Each row of a before or after table is a point. The points were changed in one or more steps. Then noise was added and the rows were shuffled. The steps act on how far a point lies along the listed directions, d1 being the first. Write out the steps. A step turns or swaps two directions, mirrors them in a line or flattens them onto one, adds a multiple of one to another, or multiplies one. Angles are multiples of 10 degrees, from the lower direction toward the higher: turns from -170 to 170, lines from 10 to 170 but not 90. Use the fewest steps. Two steps may share a direction if one is a turn and the other turns, adds or multiplies; they go together, in the order done. Otherwise the lowest direction goes first.
In the rows, zero is written as 128.

Directions:
(1): [ 69  96 110]
(2): [ 93 169 172]
(3): [118 175  77]
Before, 14 rows:
[[140 110 112]
 [ 96 113  89]
 [127 134 136]
 [ 90 138  82]
 [138 127 166]
 [115 106  91]
 [136 151 204]
 [123 166 156]
 [109 113 106]
 [120 113 106]
 [117 121  77]
 [113  95  86]
 [118 106 148]
 [ 87 122 159]]
After (14 x 3):
[[118 172 149]
 [ 81 183  29]
 [144  97 198]
 [143 108 111]
 [ 90 137  66]
 [123  74 184]
 [112 154  38]
 [128 135 138]
 [110 105  74]
 [146 109 249]
 [111 122  73]
 [121 118  98]
 [ 91 103 182]
 [110 125  97]]
Steps: multiply d3 by 2.5

Directions:
(1): [166 119 163 124 152 146  42  84]
(2): [ 26 140 163 112 121 125 108 103]
(3): [148 154 158 135  74  41 108 138]
(4): [105 111  95 226 116 131  92 140]
(5): [142  97 175 148  57 172 162  94]
(6): [133 165 200 160 161 152 138 188]
Before:
[[175 168 174 148 111 152 193 121]
 [187 121 130  88  55 115 156 130]
 [ 80 151 144  79 137 118  89 127]
 [194 156 161  80  97  89 199 153]
 [189 143 104 119 163  67  88 148]
 [127 155 183 116  59 109 182 150]
 [202 112  27 140 179 124  80 143]
 [195 147 109  72 101 142 216 142]
 [144 172  62 167 206  94  27 177]
 [124 144  88 114 242 116  77 178]
 [156  98 123  78 152 150 106 123]
 [ 73 139 147 115 161 106 157 120]
 [207 147 187  75 126 153 182 116]]
After:
[[ 70 163 161 128  90  81 161 145]
 [193  72 178 164  96 211 162 110]
 [197 122 103 132 120 135 120 149]
 [171 123 112 148 152 115 176 142]
 [103  81 160 132  57 192 119  49]
 [104 186 129 120 128  62 142 185]
 [146 103 184 148  58 127 118  84]
 [ 66 202 156 137 155 113 140 134]
 [ 65 164 165 133 147 121 122 127]
 [ 38 157 125 106  94 130 169 127]
 [ 62 149 120  94  87  83 107 133]
 [203 107 193 162  50 197 120  86]
 [116  91 129 118 122 159 101 115]]
Steps: flatten d1 and d4 onto the line at 10 degrees; turn d2 and d5 by -150 degrees

Directions:
(1): [106 107 188 173 138 102 100 175 137 112  48  77]
(2): [225 117 169 122 141 147 185  86 129 139  77 135]
(3): [ 96  46  81 147 185 116 178 106 180 124 128 118]
(4): [120 133 103 174 166 117 170 162  31 113 112 176]
(5): [112  70 123 161  27 169 143 141 130 151 109 169]
Before (8 x 12):
[[114 183 100 103 174 109  95 134 106 127 211 150]
 [130 129 178 101  63 156  77 131 166 120 134  82]
 [ 76 116 150 159  79 124  89 175 133 135  71 132]
 [148 121 118 123 141 128 164 112 116 126  94 124]
 [185 161 146  81 158 118 132  82 150 126 150 116]
 [ 58  79 113 176 107 118 128 174 170 129 124 126]
 [165 127 144 118 162 136 160 118 145 134  99 110]
 [ 37  79 123 166 215  81 117 203 113 103  85 115]]
After, 8 rows:
[[115 140 164 156  71 132 104 177 128 140 110 132]
 [ 83 131  93 125 131 112 125 141 117 120 127 122]
 [128  64 153 115 107 151 128 107 203 118 120  73]
 [ 80  75 138 166 105 124 125 155 160 134  55 129]
 [249 193 170  90 177 136 154  86  94 145 141 164]
 [142 145 121  90 165 110 126  95 163 121 170 112]
 [ 69 132 101 129 155 111 111 157 153 123 144 107]
 [ 65 146 162 154 162  93  76 224  70 105  82 127]]
Steps: add 1 times d1 to d2; turn d2 and d3 by 140 degrees
